Each point is reached from the start by the listed moves, each made 0, 1 or 2 times, or once backwards (-1), plus a little noise. Is the number of moves made odd or even? Then give how often each move was made.
(in the rows, 128 means zero)

Moves:
(1): [145 152 135 115 130]
(2): [100 162 104 122 150]
Start: [117 110 142 149 119]
Points:
[103  85 136 162 117] => odd (-1, 0)
[ 44 154  87 150 161] => odd (-1, 2)
[152 157 156 124 123] => even (2, 0)
[131  53 161 166  98] => even (-1, -1)

Moves:
(1): [156 137 118 128 134 128 126 133 114 123 128 113 119]
(2): [119 173 134 123 137 134 121 134 132 131 123 130 132]
(3): [134 116 165 130 140 122 135 124 121 126 139 136 122]
(4): [131 129 142 149 117 125 129 127 123 123 120 119 125]
(5): [124 118 131 142 157 123 132 130 128 121 120 121 128]
(6): [129 137 137 139 124 154 113 128 137 136 133 114 124]
(7): [138 129 129 124 130 141 148 122 135 124 118 136 124]
(8): [124 128 123 127 121 121 137 148 139 140 136 119 124]
(9): [142 130 145 132 123 124 114 127 160 117 127 127 149]
(10): [131 130 128 133 131 123 127 116 127 151 128 137 129]
(11): [122 140 126 132 129 125 133 109 139 123 145 123 124]
Start: [131 127 118 117 131 126 120 121 148 127 125 129 131]
Points:
[126 152 193 111 157 158  73 105 182 152 120 171 167] => odd (-1, 1, 1, -1, 0, 1, 0, -1, 1, 1, -1)
[211  97 199 188 224 112 114  40 151 113 169 104 114] => even (2, -1, 2, 0, 2, 1, 0, -1, 1, 2, 2)
[184  41 185 149 196  91 214 135 127  70 110 117  97] => even (1, -1, 2, 1, 2, -1, 2, 1, 0, -1, 0)
[228 101 223 191 160 142 163  77 170  50 146  70  93] => odd (2, -1, 2, 2, 1, 1, 2, 0, 1, -1, 2)
[163  66 238 184 148 154 102 118 176  89 146  91 124] => odd (0, -1, 2, 1, 1, 2, 0, 0, 1, -1, 0)
[ 71 218 139 147 169 176 102 125 163 216 128 124 116] => even (-1, 2, 0, 0, 1, 2, 0, 1, -1, 2, 0)
[195 113 164 132 115  69 127 112 170 145 221  93 107] => odd (2, -1, 2, 0, -1, 0, -1, 2, 1, 1, 2)

Moves:
(1): [151 116 117 129 132 130 131 125 122 119 127 123 124 136 122 128 129 128
 125 131 124 125 131 127 127 133 133]
(2): [142 160 132 128 125 137 128 127 126 125 133 122 134 130 119 132 137 124
 123 129 135 128 121 119 132 132 124]
(3): [134 123 151 127 129 122 141 117 146 127 139 114 115 136 126 123 121 136
 131 128 129 139 128 123 129 126 127]
(4): [131 132 127 153 121 136 123 130 132 129 129 121 119 127 135 130 139 119
 135 122 137 129 124 128 116 127 128]
(5): [128 125 132 131 146 122 129 130 134 132 120 124 130 137 123 133 126 125
 127 126 126 114 122 127 135 137 118]
(6): [130 120 137 127 135 142 126 137 121 127 132 129 124 133 120 120 131 132
 133 116 132 127 128 131 126 127 124]
(7): [120 128 122 127 131 136 157 118 116 126 133 126 136 130 131 124 125 137
 130 130 138 122 136 115 136 130 128]
(8): [135 130 132 128 124 123 133 145 125 135 131 129 134 127 139 122 117 124
 127 119 128 124 131 133 117 125 129]
(9): [121 124 123 128 124 138 128 141 150 135 124 124 140 143 124 132 126 129
 121 135 129 128 136 127 122 130 132]
(10): [131 137 119 122 128 129 125 119 112 154 123 122 120 136 123 133 135 124
 128 119 127 124 132 130 116 131 128]
(11): [129 126 127 135 138 117 128 126 125 134 150 124 126 136 129 128 123 121
 127 133 138 127 119 142 132 124 129]
(12): [132 128 132 131 134 130 133 131 133 128 138 142 121 129 123 132 134 122
 127 131 130 127 137 124 127 128 119]
(13): [138 125 136 135 125 134 126 123 123 132 128 134 141 133 136 125 135 134
 123 130 124 121 129 128 136 127 132]
(14): [120 130 133 125 133 112 125 132 115 116 122 126 125 148 131 138 129 125
 119 138 131 129 129 123 122 130 127]
(15): [129 128 124 122 134 132 129 131 126 131 129 129 123 126 145 129 124 128
 109 123 130 131 131 133 131 134 123]
(16): [138 122 137 129 131 135 128 120 125 122 125 125 123 128 135 159 110 124
 136 126 116 139 124 125 130 124 130]
(17): [132 123 123 122 128 120 132 132 130 128 127 117 132 127 124 134 148 128
 126 122 131 129 126 124 136 126 131]
(18): [133 132 126 128 120 124 123 138 123 129 127 130 117 126 115 139 118 159
 123 125 126 136 129 125 126 129 119]
(19): [130 127 127 124 125 133 123 128 130 130 134 126 126 130 138 123 127 130
 142 127 123 121 125 127 135 129 130]
(20): [130 131 134 132 135 131 128 140 125 129 124 127 125 120 128 132 128 125
 134 148 129 134 127 131 130 129 133]
(21): [134 125 130 121 121 129 124 118 128 133 125 131 132 122 135 133 127 132
 129 121 149 133 130 124 127 129 134]
(22): [130 137 122 137 138 128 134 126 125 136 129 134 129 129 130 126 125 131
 130 124 131 153 135 123 135 129 135]
(23): [128 134 131 136 130 132 117 137 124 126 135 120 129 113 125 127 124 128
 125 130 115 116 158 124 133 130 140]
(24): [128 134 128 132 125 127 127 125 127 127 125 134 127 131 128 131 133 128
 131 124 128 127 131 144 125 133 129]
Start: [104 122 126 121 127 127 140 150 130 141 127 128 115 128 136 128 128 121
 131 113 124 118 111 135 126 128 133]
Points:
[175 126 189 147 161 159 161  99 184 171 121  63 134 185 180 188 144 116
 189  53 157 165  95 121 176 151 174] => odd (0, 1, 2, 1, 2, 1, 0, 0, 1, 0, 0, -1, 1, 0, 0, 2, 2, -1, 2, 0, 2, 2, 0, 2)
[141 157 172 106 180 188 128 191  87 198 141 161 124 134 173 227  63 129
 110 119 141  70 154 149 143 165 104] => odd (-1, 1, -1, -1, 2, 1, 1, 1, 1, 1, 1, 2, 1, 0, 2, 2, -1, 1, 1, 2, 2, -1, 1, 1)
[122  74 230 146 188 157 249 119 148 142 170 163  77 107 178 154  37 143
 201 120 158 189 108 109 157 113 107] => even (-1, -1, 2, 0, 1, 1, 2, 1, -1, -1, 0, 2, 0, -1, 0, 2, -1, 0, 0, 2, 1, 1, -1, 0)
[136 119 163  90 178  92 127 234  77 118 107 164  90 119 121 139 160 203
  58 119 161 210 138 100 164 138 113] => odd (0, 0, 0, -1, 0, 2, -1, 0, -1, -1, -1, 1, 1, 2, 2, -1, 2, 2, -1, 2, 1, 2, 0, -1)

Moves:
(1): [131 126 124 137 128 128 128 112 122 129 121 130 124 128 145 124 119 136
 126 135 139 129 124 126 121 133]
(2): [131 127 134 127 134 131 130 122 126 125 129 134 134 125 125 115 127 126
 123 133 131 137 125 128 132 126]
(3): [137 123 134 119 124 121 121 132 130 132 117 137 129 134 129 136 127 121
 119 125 118 111 118 133 134 128]
(4): [125 118 120 138 122 123 126 125 139 130 118 132 131 131 122 128 126 125
 137 123 130 124 122 132 123 124]
(5): [130 129 124 129 123 117 139 129 133 140 121 130 133 127 123 123 128 126
 127 141 135 132 144 135 124 131]
(6): [121 108 125 125 124 139 116 134 133 106 117 123 121 130 127 123 122 132
 135 130 131 128 125 123 128 121]
(7): [124 126 124 129 133 124 128 125 137 122 127 130 128 125 130 119 123 139
 130 125 133 124 131 130 131 145]
(8): [143 128 117 142 137 150 127 132 137 137 133 132 126 122 144 132 111 136
 118 129 116 145 117 126 133 131]
(9): [137 131 119 136 110 113 141 110 117 137 119 122 134 119 129 131 117 116
 127 132 120 140 122 129 129 135]
(10): [123 127 125 125 118 133 134 108 121 135 122 117 129 117 136 113 121 117
 141 130 126 132 128 136 129 140]
(11): [142 123 114 128 128 145 137 114 128 117 131 122 123 112 145 131 143 132
 141 122 134 125 130 137 130 125]
(12): [127 130 123 130 130 135 124 121 122 128 137 136 131 123 129 129 125 134
 132 137 128 124 133 125 128 132]
(13): [122 138 118 125 127 145 131 132 139 124 124 131 132 130 132 135 137 139
 126 128 139 117 117 123 128 124]
(14): [125 136 124 132 125 126 131 129 146 131 132 124 121 128 121 128 123 117
 126 121 139 118 124 121 133 130]
(15): [115 123 127 130 122 136 126 119 124 117 133 121 115 125 136 128 129 130
 139 136 128 136 125 137 134 130]
(16): [139 136 126 139 129 133 131 120 129 129 127 124 125 131 134 135 131 127
 129 124 118 131 136 126 135 125]
(17): [137 126 119 113 116 130 117 120 123 128 120 114 107 144 112 134 137 138
 124 121 123 132 135 125 132 135]
(18): [130 127 134 129 136 127 127 128 133 133 133 126 125 124 133 132 129 139
 132 138 120 130 128 120 125 129]
(19): [130 147 141 115 116  99 149 136 126 139 133 150 113 142 121 118 133 114
 148 124 133 121 140 121 118 135]
(20): [145 126 122 132 127 148 139 118 109 126 124 111 130 130 126 133 127 115
 136 139 127 142 116 129 141 139]
(21): [126 132 141 136 124 135 129 126 117 126 119 126 126 115 115 125 128 118
 128 123 134 131 124 132 144 128]
(22): [137 136 131 122 116 121 129 119 124 127 129 122 126 133 118 133 124 126
 135 122 128 126 133 137 116 128]
(23): [132 129 130 138 112 121 125 131 129 131 128 132 140 126 123 119 132 121
 134 125 142 126 125 132 129 125]
(24): [130 127 127 138 113 117 128 127 118 132 121 124 130 133 107 118 123 123
 115 129 117 108 121 137 125 128]
Start: [111 125 136 110 135 120 118 111 129 126 127 130 154 118 139 106 123 112
 110 123 133 147 126 139 141 157]
Points:
[117 181 209  93 110  43 138  96 121 161  67 159 185 108  86  85 128 127
  56 134 116  99 123 158 164 183] => even (0, 2, 2, -1, 1, -1, 2, -1, 1, 0, -1, -1, 2, -1, 0, 1, 0, 2, 0, -1, 2, 1, 0, 1)
[106 178 127 131 143 112 155 113 128 162 169 184  90 141 115 104 105 153
 141 144  98 205 180 134 161 222] => even (-1, 0, -1, 1, 1, -1, 2, 2, 0, -1, -1, 2, 0, -1, 2, 1, 1, 0, 2, 0, 1, 0, -1, 0)
[106  61  92 180  97 245  98  55 126  89  67 110 191  40 132  66  71 132
 124 168 128 185   7 190 220 194] => odd (-1, 2, 1, 2, 0, 1, 2, 2, 1, 1, 0, 1, 2, -1, 2, -1, 0, 1, -1, 1, 2, 0, 1, 1)

Moves:
(1): [133 121 129 130 118 134 122 133 133 127 130 126 131 122 127 131 121 120
 128 124 128 130 124 121 123 131]
(2): [134 138 135 124 111 136 117 148 118 132 114 133 138 148 121 125 129 128
 127 120 132 122 142 123 122 116]
(3): [124 137 134 123 134 128 128 122 128 136 141 127 121 134 130 133 124 124
 127 122 125 131 122 118 134 129]
(4): [122 137 131 151 117 124 125 133 132 117 126 138 122 130 124 125 139 129
 135 132 135 121 127 125 138 132]
(5): [124 128 122 118 130 127 126 130 135 127 130 124 126 122 125 136 122 121
 131 123 113 122 127 129 140 122]
(6): [130 130 133 131 121 132 131 120 128 122 131 129 127 123 132 134 125 129
 116 127 131 127 140 135 125 121]
(7): [128 123 116 130 124 137 131 120 121 122 127 121 123 137 128 127 131 121
 135 116 123 135 126 126 128 138]
(8): [130 123 138 128 132 126 129 137 126 115 125 127 129 125 123 125 127 133
 131 122 125 131 135 128 128 128]
(9): [128 131 129 125 131 138 127 124 136 127 122 134 127 120 140 122 129 136
 128 122 126 131 123 121 113 123]
(10): [135 127 123 137 136 123 131 133 133 135 119 132 128 130 136 127 134 127
 125 130 129 127 137 131 129 137]
(11): [127 127 117 127 132 126 120 132 132 126 142 116 115 126 135 116 124 119
 135 133 138 128 134 127 134 123]
(12): [133 124 123 128 126 131 116 115 126 133 132 143 139 125 121 117 123 126
 125 138 119 118 144 125 126 132]
(13): [113 129 116 130 123 129 141 137 127 130 135 127 137 141 120 121 128 126
 122 123 121 121 126 128 134 128]
(14): [115 125 122 137 130 122 111 117 124 116 138 123 126 135 131 141 123 131
 134 123 124 120 137 140 121 125]
(15): [126 127 119 117 129 130 136 121 124 129 135 134 137 123 139 127 130 115
 125 129 119 117 118 137 128 136]
(16): [117 138 131 124 128 145 128 129 128 133 126 144 125 124 130 135 127 133
 128 124 134 132 136 131 125 137]
(17): [138 132 130 127 130 129 123 122 128 128 134 128 133 124 125 135 134 128
 124 124 137 120 138 125 128 126]
(18): [135 132 125 130 125 125 133 127 124 142 133 140 129 126 126 124 114 128
 139 126 128 124 130 138 126 126]
(19): [124 132 134 129 130 135 122 130 130 130 127 121 139 132 130 129 128 127
 131 127 128 125 134 127 134 132]
(20): [133 139 123 130 138 124 130 129 122 121 138 125 123 121 124 122 129 141
 118 140 128 124 125 128 126 131]
(21): [127 132 126 126 130 129 124 119 125 128 131 131 125 131 121 125 123 130
 117 127 136 130 119 132 137 133]
(22): [118 133 130 127 134 118 128 126 126 117 134 130 138 128 126 130 120 128
 132 132 122 140 131 125 131 131]
(23): [129 129 124 125 129 126 126 127 125 136 130 125 129 117 133 123 125 130
 130 126 132 124 131 119 137 137]
(24): [138 130 129 118 124 120 138 121 136 116 122 127 119 137 122 136 119 116
 128 135 139 126 133 135 117 128]
Start: [124 134 123 124 118 127 131 124 136 121 115 136 121 133 118 134 135 133
 132 124 128 118 139 132 144 127]
Points:
[145 227  81 100 125 125 162 131 106 177 119 192 185 176  84  96 100 141
 105 120 111  79 185 109 171 163] => odd (-1, 2, 1, 0, 1, 0, 1, -1, 1, 2, -1, 1, 2, -1, 0, 0, 1, 2, 1, 2, 1, 2, 2, 1)
[ 76 137  80 112 127 120 149  85  52 134 169 143 152 171 144 153 104 120
 129  60  56 104 166 167 163 162] => odd (-1, 1, 2, -1, 0, 2, 2, 1, -1, 1, -1, 0, 1, 2, 2, 0, -1, 1, -1, 0, 0, 1, 2, -1)
[183 119  74  60 147 134 141 138 145  78 107 126 100 111 126  51 130 118
  72 158 115  97 120 147 109 112] => even (0, 1, -1, -1, 1, 0, 0, 2, 2, 1, 2, 1, 0, -1, 2, -1, -1, -1, -1, 2, 2, -1, -1, 1)
[112 157 119 123 143 111  92 145 170 161 180 160 118  95 151 127  74 127
 195  79 149 127 192  74 135 123] => odd (2, 0, 2, 0, 0, -1, -1, 1, 2, 1, 2, 0, 1, 1, -1, 1, 2, 2, -1, -1, -1, 2, 2, 0)
[153 172 157  62  98 143 176 126 171 146 138 197 130  83  76 152  65 137
 125  77 119  87 189  88 128  96] => odd (1, 0, 2, 0, 2, 1, -1, 2, 2, -1, -1, 1, 2, -1, -1, 1, 2, 2, -1, 0, -1, 0, 2, 2)
[164  96  57  46 166 147  98  53 144 103 190 109 101  32 155 114 134  93
 129 131  88  68 158 114 139 131] => odd (0, -1, 0, -1, 2, 0, 1, 1, 1, -1, 2, 2, -1, 0, 2, 0, 2, -1, -1, 1, -1, -1, 1, 0)
[ 98 126 107 116  42 188  74 143 126 112 130 181 150 142 112 115  86 132
 147  55  97  57 249 132  91  66] => odd (1, 2, 0, 0, 1, 2, 0, 2, 2, -1, 1, 2, 2, 2, 0, 1, 0, 1, -1, -1, -1, -1, 1, 0)
[ 78 171  92 227  84 146  93 143 109 107 109 186 106 171 115 142 192 174
  88 132 174  74 190 166 148 162] => odd (0, 1, -1, 2, -1, 1, 0, -1, -1, 2, 0, 0, 1, 2, 0, 2, 0, -1, -1, 1, 1, -1, 0, -1)
[148 174  88 179  98 129  83 218 133 146 148 125  99 157  87  81 174 115
 133 129 141  88 181  32 208 147] => even (2, 2, 2, 2, 1, -1, 1, 0, -1, 2, 2, 1, 1, -1, -1, 0, 1, -1, -1, 2, -1, 0, 1, -1)
[139 163  55  87  90 218 109 161 122 174 101 180 172 109 134  63  89 129
 142 114  92 107 203  82 111 167] => odd (2, 2, -1, -1, 1, 0, 2, -1, 2, 1, 1, 2, 1, -1, 0, 2, -1, 1, 1, 2, -1, 1, 2, 0)

Moves:
(1): [129 133 129 138 143 125 126 124 120 129 130 121 124 124 129 116 130 141
 135 121 124 124 130 122 132 119 123]
(2): [132 126 125 120 130 121 119 130 126 128 122 122 132 126 133 131 132 133
 127 121 131 127 132 132 129 129 121]
(3): [130 120 123 131 130 134 130 122 132 118 130 129 133 126 124 130 129 127
 129 131 125 132 134 130 129 133 133]
(4): [134 125 118 127 134 123 119 127 128 132 128 128 127 126 114 132 128 114
 135 137 114 128 117 137 133 125 125]
(5): [132 125 134 121 128 136 128 114 118 115 129 130 119 131 126 123 134 120
 120 118 130 121 127 138 125 132 125]
(6): [125 121 142 131 139 118 131 125 137 127 127 128 119 137 136 132 132 123
 141 127 131 129 134 134 131 118 125]
(7): [127 131 135 135 131 130 121 116 124 128 128 117 138 137 135 127 127 125
 121 125 125 132 134 117 136 127 126]
(8): [120 125 129 140 131 125 139 123 122 139 121 124 127 131 136 125 132 123
 126 117 129 120 122 125 132 129 139]
(9): [124 125 119 125 124 130 120 131 135 106 126 126 130 127 123 126 132 125
 127 143 127 125 120 129 125 140 130]
(10): [132 132 127 131 131 133 123 123 126 124 125 133 131 130 129 132 128 131
 115 134 129 131 122 135 123 120 133]
(11): [132 127 126 127 122 110 115 103 138 125 125 136 121 134 137 123 123 134
 126 119 134 122 130 147 107 136 114]
(12): [116 136 135 137 129 132 130 126 137 133 122 133 130 134 128 134 130 134
 127 114 131 122 131 122 128 124 123]
(13): [122 130 132 129 118 126 115 135 116 126 138 123 124 119 120 136 135 135
 124 140 117 132 133 133 122 123 138]
(14): [121 137 117 125 125 136 127 118 128 130 128 137 129 126 122 131 125 130
 129 130 115 119 135 123 137 132 133]
(15): [131 139 124 134 118 128 140 139 131 123 119 122 132 131 124 132 132 125
 125 139 126 132 127 128 134 121 131]
(16): [139 141 135 127 123 140 112 131 125 121 132 131 141 138 122 125 129 128
 140 131 132 121 140 140 116 120 124]
(17): [121 135 134 130 127 125 125 118 124 128 120 137 119 128 134 129 116 121
 129 124 136 126 122 134 120 140 126]
(18): [116 135 127 138 122 133 123 126 128 123 127 142 129 123 130 120 133 121
 128 128 123 135 116 129 127 146 136]
(19): [115 131 132 126 108 125 119 132 117 115 132 138 136 120 122 129 126 124
 114 137 130 126 145 122 138 121 132]
(20): [121 127 120 137 124 125 125 127 127 131 116 125 114 127 135 123 128 119
 133 127 134 120 128 137 122 121 120]
(21): [121 118 128 124 130 137 141 134 134 129 132 128 127 117 129 133 123 118
 128 142 114 128 125 143 114 130 131]
(22): [129 136 129 134 123 121 135 125 130 116 123 137 118 122 137 135 125 133
 135 119 121 128 122 116 126 135 134]
(23): [128 121 134 131 125 133 124 127 132 131 130 123 127 135 135 126 123 135
 120 112 128 121 128 139 132 127 130]
(24): [140 130 132 139 130 134 124 115 142 138 117 116 129 105 122 121 124 124
 145 138 141 127 122 123 126 125 122]
Start: [132 125 138 144 123 117 125 151 131 145 127 146 136 122 131 127 126 128
 116 136 131 147 135 133 122 137 127]
Points:
[139 114 151 201 142 126  98 119 133 174 121 140 134 153 170  75 100 125
 141 120 151 102 183 223  91  63 107] => odd (2, -1, 1, 0, -1, 1, 0, 1, -1, 1, 1, -1, -1, 0, 0, 2, 0, 0, 1, 2, 1, -1, 2, 0)
[142 148 189 213 114 141 147 179 143 132 145 147 149  88 130 126 121 142
 164 183  86 147 157 190 104  74 185] => even (2, -1, 1, 0, -1, 2, -1, 1, -1, 1, 0, -1, 1, 0, 2, 2, 0, 1, 1, -1, 2, 1, 2, 1)
[171 123 124 151 153 174 184 114 115 128 103 168  98 119 132 134 110 109
 104 106 146 133 102 154  98 134 141] => odd (0, -1, 2, 0, 2, -1, -1, 0, -1, 2, -1, 0, -1, 0, 0, 0, 1, -1, -1, 1, 0, 1, 0, 0)
[ 86 173 184 216  92 180 115 151 131 110  94 145 123  60  98 108 160  55
 185 169 109 101 119 161  98 122 133] => odd (1, 0, -1, 1, 2, 1, 0, 1, 1, -1, -1, 2, 1, 0, 1, 2, 0, 2, 1, 1, 2, 1, 0, 2)
[107  96  85 156 112 134  80  86 146 111 102 152  84   7  99 102 127  50
 170 213 108 155 101 173  92 214 120] => even (0, 1, 2, 1, 1, 0, 0, -1, 1, -1, 0, -1, 1, 1, -1, -1, 1, 2, 0, 2, 1, 0, -1, 2)
[ 78 112 194 138 118 123 179 150 107 145 150 158 103 151 135 191 164 102
 129 107  71 103 194 166  96  95 156] => even (-1, 0, 0, 0, 2, 2, 0, 2, -1, -1, 0, 2, 2, 1, 0, 1, -1, -1, 0, 0, 2, 1, -1, -1)
